Each row is a point. Each copy is the shape, with its points in the same order, stretched, turned, moved and blurred by noise. Some copies are also mirrored. Which?
In the rows, 128 means zero.

Shape (5 x 2):
[[122 122]
 [125 132]
 [115  90]
 [132  73]
 [214 197]]
Copy 1 (5 x 2):
[[129 112]
 [136 119]
 [106  81]
 [112  54]
 [237 133]]
Copy 1 is: only turned
Copy 2 (5 x 2):
[[129 155]
 [146 150]
 [ 82 138]
 [ 70 114]
 [228 118]]
Copy 2 is: only turned
Copy 3 (5 x 2):
[[126 151]
 [122 145]
 [116 183]
 [110 203]
 [202  55]]
Copy 3 is: mirrored
Copy 4 (5 x 2):
[[123 114]
 [126 107]
 [112 149]
 [122 176]
 [215  68]]
Copy 4 is: mirrored

Shape (6 x 3):
[[ 76 142  74]
 [106 164 189]
 [115  48 111]
 [ 57 109  96]
 [144 102 170]
 [140 146  81]]
Copy 1 (6 x 3):
[[192  87  94]
 [166 206 133]
 [ 70 129 129]
 [150 109  81]
 [101 190 162]
 [179  98 141]]
Copy 1 is: only turned
Copy 2 (6 x 3):
[[ 91 115  86]
 [101 109 176]
 [175 114  96]
 [122  98  89]
 [157 140 160]
 [ 78 179  96]]
Copy 2 is: only turned
Copy 3 (6 x 3):
[[112  35  86]
 [215  93 167]
 [ 34  84 145]
 [103  16 118]
 [125 130 167]
 [102 111  85]]
Copy 3 is: mirrored

Shape (12 x 6):
[[129 156 153  55 133 131]
 [172 159 124  66 107  64]
 [104 118 138  88  84 143]
 [222 118 154 125 146  55]
 [104 137 120 123 118 125]
 [131  74 117 140 113 142]
 [172 163 146 107 132  79]
 [ 73  71 112 124 115 124]
 [107 101 140  94 102 122]
 [138 174 109  59  94 150]
 [128  83 107 131 136 122]
 [204 158 160 131 111  71]]
Copy 1 (12 x 6):
[[155 163 113 135  91 170]
 [225 163 107 115 117 155]
 [129 138  96 151 166 177]
 [249 201 162  43 118 154]
 [140 143 125 133 142 127]
 [130 135 108  83 168 148]
 [205 164 152 110 102 132]
 [117 160  69 116 183 135]
 [144 167  88 122 161 171]
 [158 100 112 160 108 159]
 [146 152 111  83 151 133]
 [221 172 183  91 127 148]]
Copy 1 is: mirrored
Copy 2 (12 x 6):
[[196  85 116  56  93  82]
 [232 138  92 112  39 126]
 [138 118 135  55 123 148]
 [161 170  45 155  42  96]
 [164 123 147 117 132 161]
 [ 75 138 131 100 115 161]
 [210 148  86 137  79 108]
 [100  96 138  98 131 178]
 [135 109 116  73 115 151]
 [202 117 155  53  73 126]
 [106 118 131 117 101 149]
 [186 188  59 145  70 127]]
Copy 2 is: only turned
Copy 3 (12 x 6):
[[ 65 158 180 145 183 135]
 [ 61 113 161  86 210 163]
 [ 57 168 156 135 129 167]
 [104  59  75 152 181 138]
 [ 99 136 144 123 125 137]
 [128 122 102 169  91 163]
 [ 74 103 115 115 182 128]
 [139 101 159 146 100 148]
 [ 78 127 162 138 134 164]
 [ 57 208 176 107 179 164]
 [148 101 117 161 109 153]
 [ 38 103  76 109 183 134]]
Copy 3 is: mirrored
Copy 4 (12 x 6):
[[117 138 117 104  62 119]
 [143 142 139  72  41 178]
 [ 85 109 158 121 114 121]
 [230  89 106  86 100 180]
 [106 125 149 147 115 146]
 [116  86 142 139 191 141]
 [174 116 121 110  63 171]
 [ 90 132 180 149 173 121]
 [105 116 158 119 123 121]
 [ 70 131 127  99  66 154]
 [123 115 140 140 174 144]
 [199  75 112  97  68 186]]
Copy 4 is: mirrored
